Each row is a point. The last column is the point's height on a tilted bowl or saddle (a function of degree 2), plus a little noise. Count its main directions that bend up, bend down and stay straight.

Points (16 x 4):
[[ -1  60 -39  20]
 [  4  -5   1 -10]
 [ -8  47  14   1]
 [  1  -7  14 -10]
 [ 26 -23  -4   2]
 [ 18  33 -25   6]
 [  1   3 -11 -11]
 [ 16   0 -17  -9]
 [-19  12  26 -24]
 [-45   4  -7  -2]
 [ 38 -34  -9   7]
 [ 19 -29   5   0]
 [ 10  17  22   3]
 [ 33   7   6  28]
 [ 15  15  13   9]
 [ 53 -37   8  60]]
Directions: 1 up, 1 down, 1 straight

Points (15 x 4):
[[ 32   7  22  -5]
 [ 21 -43  25 -29]
 [ 10  26  -3   6]
 [ 52 -16 -31 -27]
 [-13 -13 -27   2]
 [-41  22   0 -16]
 [-10 -15  -5  -3]
 [-28 -60  29 -60]
 [-35   2  36 -26]
 [ -9  38  10   5]
 [ 13  32  -7   4]
 [ 16   8 -27   2]
 [-20 -11  -9  -4]
 [-31  10 -13  -6]
 [  3  18  41   0]]
Directions: 0 up, 2 down, 1 straight

Points (18 x 4):
[[-36   0  -8   3]
 [-35  13  42  29]
 [-17   9 -21   7]
 [-16  46 -25  21]
 [ 33  17  24  25]
 [  3 -55  -2   8]
 [ 60  -1 -11  35]
 [ 55  11 -38  60]
 [  3  25 -32  24]
 [-13 -15  -9   3]
 [-36   0  14   7]
 [-53  13 -21   3]
 [ 24 -37 -11  11]
 [ -9 -11 -14   5]
 [ -1  -7 -14   7]
 [  4  20  32  23]
 [ -8   2  27  11]
 [ 24  11  12  17]]
Directions: 2 up, 0 down, 1 straight

Points (25 x 5):
[[ 30 -10  15  -1   6]
 [  9  -1   0 -10  -7]
 [-18  18 -25  12  -4]
 [ -9  44  22  11 -40]
 [ -1  -9 -34 -14   1]
 [  8  22  16  19 -23]
 [ -1  23  -1  15 -24]
 [ 16  38 -19 -12 -21]
 [ -3   1 -21   0  -7]
 [ -7 -22 -15  -6 -22]
 [  3 -25  -2   5 -12]
 [ 18  -9  12 -13   4]
 [-38  18 -60   4  41]
 [ -9  10  -1  60  19]
 [ 20  -1 -16 -33  16]
 [ 32 -28  10  23   7]
 [-12 -24  -7 -18 -32]
 [ 32  18  26  10 -22]
 [-10  -6  15  14   4]
 [-19 -15   6 -23 -24]
 [-24 -10  19   3   2]
 [-26 -10  54 -20  60]
 [-11   3  40 -15  28]
 [ 13 -25 -14   1  -9]
 [ -4   3  20  40  17]]
Directions: 2 up, 1 down, 1 straight

Points (22 x 5):
[[-10  10  13  -1  -7]
 [  6   8   3  24  14]
 [ 27   1   9 -40  30]
 [  3  -8   7  30  16]
 [  5  33 -14  27  15]
 [ -5 -43  30   0  -5]
 [-35  -7   3  36 -10]
 [ -6  12  -2   5  -5]
 [ 15  -7  17 -29  15]
 [-31 -19   1  -9 -31]
 [-28  60 -16 -11 -37]
 [  5  -3  19  21  10]
 [-15 -39 -37  -4 -42]
 [ 43  -8 -15   5   3]
 [  5  17  -8  30  18]
 [ 19  18  10  12  10]
 [-24 -22   7  -1 -20]
 [ 19 -11   9   2   5]
 [-58  18  13  10 -60]
 [ 29  30  11   5   8]
 [-20 -12  22  24  -3]
 [ -1  20  10 -21   0]]
Directions: 1 up, 2 down, 1 straight

Points (23 x 5):
[[  9  -2 -13 -18  12]
 [  4  10   1  -1   9]
 [-12   4 -13 -42   3]
 [-16 -28  19 -21   6]
 [ 16 -22 -24  20   5]
 [ 12 -22 -40 -11  -4]
 [-13   7  21 -15   4]
 [  3 -10   8  21   7]
 [  1   4  -1  -5  13]
 [-43 -13  28   1 -33]
 [ -5   4  29  27 -20]
 [-10  -7  21  -1   5]
 [-12  20 -39  10 -22]
 [ 10   5 -36  23 -18]
 [-60   8  17  -3 -60]
 [-14  19   3 -33   7]
 [-17  15   5   1   0]
 [ -1  22  22  44 -46]
 [ 26  40  20  37 -56]
 [ -2   3   9  16   2]
 [ 32  35 -11  -7 -16]
 [ -7   6  10 -23  11]
 [ 17  16 -25   5  -5]]
Directions: 0 up, 3 down, 1 straight

Points (49 x 7):
[[ 23  31  25  30   4 -36 -60]
 [ -1 -28 -24 -34  -5  36   8]
 [  9  -4  26  16  30   5 -37]
 [ 16 -30 -38   5  13  11 -20]
 [  4  21   9 -28  26 -28 -41]
 [ -8   5 -39   9   9  22 -36]
 [-39  18  41  43 -57   2 -20]
 [ 26  12   5 -48  -5   0  18]
 [ 10 -23 -13 -41 -18  34  24]
 [  6 -13 -10   6   9  -9 -11]
 [-43   4 -21   0 -38 -13  13]
 [ 10  12  -6  26  -5 -46 -15]
 [ 25 -24   9  -3 -26   3  13]
 [  0 -26   0  12  17 -28  -6]
 [-40  19  -1  41 -47  -7   5]
 [-16  34  -2 -22 -15  -9 -11]
 [  9  -6  -6  23  -1  49  -3]
 [ 18 -25  25  -9  -5   9   6]
 [ 18 -30   6  -1 -18  12  15]
 [-22 -42  34 -38 -52  21 -53]
 [-20  36  12   4 -51  14 -36]
 [-24 -22  21  23  10   6 -26]
 [  5  11 -24 -18  26 -22 -10]
 [  7 -13   2   8 -19  20  -5]
 [ -7 -45  16  43 -14  21  16]
 [ -7 -13 -40  -8  -8  -3   5]
 [ 46  -8  18  16 -16   5   0]
 [-12  -7   3   1 -36  37 -26]
 [  9 -23  21 -30  21  23  -5]
 [-12 -32  -6 -34  12 -21  21]
 [ -8  16 -13 -28 -40  -9   5]
 [-23  17   9  -3 -19 -26 -12]
 [ -4  -5 -13   4 -12   3  -8]
 [  1 -11  55   1 -12   7 -36]
 [  2  20  14 -15  11   7 -24]
 [-18  15   4   3  26 -40 -41]
 [  4  13 -19  -7   4  -9  -7]
 [ 25   7 -43  -2  20 -31 -16]
 [-20   9 -24 -10  30  59 -33]
 [-24  29  -6 -29  19 -42 -15]
 [-33 -19   1  24 -19   0  -6]
 [ 42 -24   8 -37  25  21  51]
 [ 18   7 -43 -15  -8   8   9]
 [  3  12   2  15 -31  13 -16]
 [ -1 -60  10 -22 -17  19  31]
 [  7 -26 -12 -26 -41  23   7]
 [  6  36   0  39   6  20  -6]
 [ 13  21  17 -47 -34 -11 -26]
 [ -9 -15  12  45  27  14 -34]]
Directions: 3 up, 3 down, 0 straight

Points (43 x 7):
[[ 19   8 -27 -46   2  30 -21]
 [-31  -9 -17 -10  -8 -15 -14]
 [-15  -4  27   3 -13 -13 -19]
 [  7  50   1  -7  17  24 -23]
 [ -5 -24 -10  -4  -7   5  -4]
 [ 14   6   6   1   5  20  -1]
 [  5  46  27   8  15  -8 -21]
 [-12  -4 -10 -16  17  -4 -14]
 [  9   1  36  11  42  18 -13]
 [  9  30  -6  22   8  15 -11]
 [-19  -4 -35 -29 -20  22   3]
 [-35 -50   0 -43 -21  31 -39]
 [-28 -19  14  -7  -1  25 -16]
 [  6  38 -23  35  28 -33 -60]
 [  0  -7 -12 -15  26  28 -15]
 [ 21  -8  -5   5  20 -32 -31]
 [ -2 -14  33 -18   8   2 -15]
 [ 23  12  -4 -60  26 -26 -45]
 [ 22  -8  -8 -41   7  29 -20]
 [ 19  11 -34 -22   9 -26 -34]
 [ 29  40  14   4 -10   4 -15]
 [-21 -23 -21  27  34 -14 -30]
 [  3  13   3   9  -8  -2  -5]
 [ 12 -31 -22  18  26   3 -14]
 [-11 -29 -21 -28   4  51 -23]
 [-32  17   8   6  14 -17 -31]
 [ -5  27  14   8   6   5  -9]
 [  3 -50   4   2 -50   1 -37]
 [-33 -26  12  24 -32 -27 -48]
 [-16 -29   5  28 -11 -12 -22]
 [ 20  33   9  24  19   1 -16]
 [ -1 -37   8  -8  10  37 -20]
 [ -6  -8 -15  11  -3  13   2]
 [  7 -16 -13 -29  -8  19  -6]
 [  9   2   9   0   5 -15 -11]
 [-16 -20  44 -26 -17 -27 -39]
 [  3   6  18  -8  55  20 -28]
 [-20 -25  10 -17   1  18 -15]
 [-13  30  39   0 -18 -17 -23]
 [ 34 -31  10  18  11 -21 -30]
 [-37  -8 -18 -41  11   1 -25]
 [ 40 -21 -11  11  10  -6 -21]
 [-12  14  -2   2   0 -23 -19]]
Directions: 0 up, 4 down, 2 straight

Points (45 x 7):
[[ 27  -4  20   1  -3  -8  19]
 [  0 -23 -21 -13  23 -13  -5]
 [ 13  28  32  -4  18 -13  24]
 [-22 -13  30   5  27 -15   5]
 [ -9   1 -41   2  -5   7  -2]
 [  8 -19   1 -12  15   3   4]
 [-10 -15   9  -8  19 -12  -2]
 [  1 -49   8 -27   7  18  19]
 [-19 -10 -20 -11 -11 -21  -3]
 [-26  39  -1  26  14  17 -13]
 [  6  28 -15  26  -9   7   3]
 [-10 -24  14   5   6  -5   2]
 [ 16  -9  12 -15 -20 -41  36]
 [-44   0  60 -26 -12 -15  60]
 [-26   1 -16   8 -13   8 -13]
 [-27  10   3  -3 -10  54   7]
 [ 13  17  -6  33  21 -16  -1]
 [  6  -3   9  -4  -8 -25  14]
 [  6  16  13 -29   5 -13  20]
 [  3 -15 -35  26  18 -18   0]
 [ -1   9 -24  -1 -26  28  13]
 [ -5 -24  14  18   9   1   2]
 [ 16  -5 -36  31  -8  10  12]
 [ 10 -38   6  13 -20  17  22]
 [ 22   2  23  31  -4  -8  13]
 [ 19  -5 -12 -13  30 -23   4]
 [  2 -30  -1  24 -17  12  11]
 [ 11 -22 -23   0  56  20  20]
 [-10   8 -11  22  -9   9  -8]
 [  2  25  10 -17  -1 -19  19]
 [ -6 -12 -11   9   7   3  -7]
 [-12  -3  23   8 -42 -28  41]
 [ 27  16 -28  -2   8 -16  16]
 [-14  10  13  -5  28   5  -1]
 [ 34  -7  31  13   1  11  24]
 [-17  -1 -55  -6 -14 -12   2]
 [ -5   4 -35  -8 -15   1   4]
 [-10  20  -8  -2   8   0  -5]
 [ 30 -12 -31   5 -15  44  39]
 [-29  22   4   3 -18  21  -2]
 [ 22   2   6   8   1 -31  15]
 [  5   5 -10   8 -14  13   5]
 [-14  16 -15   0   0 -18  -4]
 [ 11   9   9   0 -16  -2  15]
 [ 29  -3  19  -1   1 -12  19]]
Directions: 4 up, 0 down, 2 straight

Points (69 x 9):
[[ 31   7   5   4 -14   3   3  29  43]
 [  7  -5  12  19   4   1   5 -16  13]
 [ 21  -1  -4 -19   7  27  -3  -9   2]
 [-21  12  -6   7   0 -24  25  20 -17]
 [  8  -8  26  19  10   0   4   7   8]
 [ 14 -10  24   4 -15   9   1  -2  10]
 [  9  -4   4   1 -38 -22  29 -15  30]
 [ 19  32 -13  -7  15  -3   3  13  14]
 [  1 -13   8 -50  -3  32 -37   6  47]
 [-10   7   2  23  24 -24  14 -35  60]
 [ -7   2  12   2  21  10 -13   4  -1]
 [  7  11  -1 -24  19  -8  -3  -7  -1]
 [  1  20 -29 -12 -24  17 -24  20  15]
 [-29   7 -19  18   5  10 -12 -22  -6]
 [-20 -17 -20  10 -10  39 -15  -6 -25]
 [  9   4 -13 -27   3 -16  -4  -7  11]
 [  3   9  -6  -4 -38  -5  27  -5  15]
 [-20 -29 -11  11  24  31  -3  -7  12]
 [-11   1  -7 -28 -11  -1  27   8   5]
 [ 31   3  13   6  22  -7  13  -8  35]
 [ 16   8 -23   1  15 -27  -3  -8  24]
 [ 13 -30   2  12  25  13   5  16  24]
 [  3 -19   2  -4   6  -4  -2 -21   9]
 [-27  -3   6   3  -6  17 -21   7  11]
 [ -3 -30 -24 -29  10   0 -10  37  39]
 [-15 -12  16  -8 -36 -23   7   2  14]
 [ -9  15  20  -2   4  40  -4  12  15]
 [ 18  10  -8  49   8  12  20 -10  25]
 [-10  10  10   9  -7 -27  31   9   1]
 [  8 -19 -24   2 -37  26 -17  15 -15]
 [ 14   2  -9  -7   7   9  -1  -7   6]
 [ -1   8  20   4   6  -2 -16  25   6]
 [ 13 -15   8   4  -1   5 -10 -19   5]
 [  4   5   5  19  13 -20   4  -7   4]
 [  2  23  13 -27 -10 -26  11  -3   1]
 [ 27   1   9  44  31   3  15  -3  38]
 [-17 -15  31 -14 -31   2 -10 -16  57]
 [ 10  26  -8   6  -4   4  -9   9  -1]
 [ -8 -18  25 -39 -23 -14 -25  -3  55]
 [ 28 -14  -6   5  16   0 -12 -18  14]
 [ -1  27  -4   6  -4  20  13   5  -7]
 [  4   5  10  -4   9  19  -2 -18   7]
 [ -8   8   6  -5   6 -35  -8 -13  -3]
 [ 12   3 -44  -7   6  -2  -5  14  11]
 [-17  -3  13  -4 -20 -14  -4  46  26]
 [ -2  40  14   5   5 -18   8 -27  24]
 [  7   5   1   7  19 -20  33   1  41]
 [-15 -10   5 -20  -2   6 -14 -19  16]
 [  0  16 -21   2  -3   7  11  28  -1]
 [ -3 -19  -8  -2  10  21 -14  35  21]
 [ 16 -14  13  11  -7   6  -9 -20   9]
 [  1  14 -10   9 -13  11  15 -14   9]
 [ -9  -2   3 -18  -5  25 -13  25  24]
 [-12 -19   2   1  33  -2  14 -14  41]
 [ -5  10  -3 -16 -14  11   3   3   1]
 [  3  16  -7  -8   4 -21  -2   6  -7]
 [  3   5  26  -9   4 -14  19 -12  14]
 [ -1   1 -60  14  -6   6  27  12  15]
 [  1 -22  27  42  -9 -50  -4 -24  18]
 [ -3   8 -36  14  -3  22  26  10   3]
 [  4  30  -1 -27  19  30 -19   2  -7]
 [-17  10  32   5 -19  14   8  36  38]
 [-13 -12 -39 -11 -15  21 -12   6 -28]
 [ -8  -8  -5  -6 -15   6 -12 -37  31]
 [ 24  -7   8  -2  14   0  31  16  49]
 [  1  -3  29  -2 -12 -19 -10  -9  22]
 [-20 -10  26 -14  -9  24   2 -34  56]
 [-22  35  -3  -1  -5  -7  -8  34 -38]
 [-30   9 -17  21  -6 -33 -23 -17 -36]]
Directions: 3 up, 2 down, 3 straight

Points (69 x 9):
[[ -6 -26   8 -21   0   2   0  -9   1]
 [-30   7   0  -9   1 -13  -5  11  10]
 [-35  19 -11 -29 -21   9   7  16  29]
 [ 15   8  -7  -7 -21 -16  -7  22  10]
 [ -5  -5 -12   9   0   0 -24   5  -3]
 [-24   4   6 -30  -4  27  -6  -7  18]
 [ 23 -36  24 -18 -25 -16   1  -6  23]
 [  5   8  21   3  10 -29  15 -12  20]
 [-31  17   5 -33 -12 -12   4 -37  60]
 [  2   9 -23 -12  14 -23  -6  27   0]
 [ -6   1  20   2  -4  -8 -12  24   1]
 [  1   6 -36 -18  40 -22  -9   3   6]
 [ 21 -10   2   8   3 -12  -7 -26   8]
 [ 17 -34 -33 -18  17  -7  -3  12 -14]
 [-19   9 -27   1  24  18 -14  20  -4]
 [ 29 -17 -13 -19 -23 -19  27  11  36]
 [-12  46 -14   3  -4  13  11  11  30]
 [-22 -27  17  37  16  16  14  28   5]
 [-19  15 -13   3  20  -2  -8  27   2]
 [-60   3   9  19  -4 -26 -27  24  31]
 [  2  15   2 -34  15  12  29  -4  32]
 [ -6  17 -28 -37  -5   4 -13  -4  25]
 [ 12   6   4 -34 -36 -23 -18 -19  46]
 [ 19   8 -21   9  27  -7 -13 -21  12]
 [  5  -7 -10  20  13 -15 -16  20  -9]
 [  4 -24  -9   0  36  52   5 -14 -22]
 [  4   4 -30  -4   4 -21 -17 -15  12]
 [  0  22  16 -30 -13 -31 -13  13  23]
 [ -9 -16  14 -14  -6  -3  20  -3  15]
 [-10  24  15  -7 -11   8  18   1  28]
 [ 31   4   4  -1  -4 -30  14  13  12]
 [ 16 -13  -5  13 -11   7   1  13   1]
 [  4   8  -9   0 -21 -10  30  14  31]
 [ 22  21  32  15  -2 -21  18  13  18]
 [-25  34  -3 -14   5 -13  -3  33  21]
 [ 13   2  -2   7 -33 -14  38  17  46]
 [-31  21 -21 -15 -13  36 -18  -6  21]
 [  5   4  17 -33  -2  16 -33  17  14]
 [ -2  13 -22 -13 -23  14  12   2  23]
 [ -1   5  -7  -4 -13 -21  21   2  24]
 [ 19 -15   2  29   2 -16  22 -15  17]
 [ 11 -13  13  16   4  -9   9  10  -3]
 [ 11 -22 -22  37 -42  -3 -20  -7  40]
 [ -1 -35  -4 -18  -5 -24 -16  -8  -3]
 [-26  11  30  27  39  22 -23 -10  18]
 [ -4 -33   2   2   5  -9 -47  18 -12]
 [  4  24  -9  31 -11  -2   3  -3  27]
 [-17 -11  15 -20   3  34  16 -12  10]
 [-22  32  -3  21  27   7  14  10  30]
 [ -5  24   8 -12  19 -21   5  -8  26]
 [ 25 -12 -34  16   0   1 -24  26   1]
 [ 11 -11 -18 -13  14  30 -21 -13  -1]
 [-17   7   3 -19  -4 -27  -5   3  13]
 [-11  27  -1 -18  -3 -46  34  15  54]
 [  9   1   0  29 -26 -17 -23 -24  33]
 [ -7 -29  -1   3  32  25   8   4 -25]
 [ 26 -21   9  13 -10  14  -7  33  -1]
 [ -1  16 -23  13 -17   9 -11 -16  23]
 [ -7  -8  16  37  44   9  -9 -14  -2]
 [-21 -15  19   1  -3 -44   5  21  12]
 [-18   6 -12  -8  11  -9  22  16  13]
 [  8 -12   6 -18  -5  26 -15   6   1]
 [ 16  29 -10  -8  -8   6  -1 -19  31]
 [  4 -21 -15  32   2  18  18 -20  10]
 [ -2  13 -20  -8   8   4  16 -11  18]
 [-13 -30   7 -22  -8   2   1  -4   5]
 [-23 -12 -24   3   2  -1   1   3  -2]
 [ -5  -3   0 -22 -26   6 -17   0  19]
 [ 13  35  -4  14  12  18   1 -18  26]]
Directions: 5 up, 0 down, 3 straight
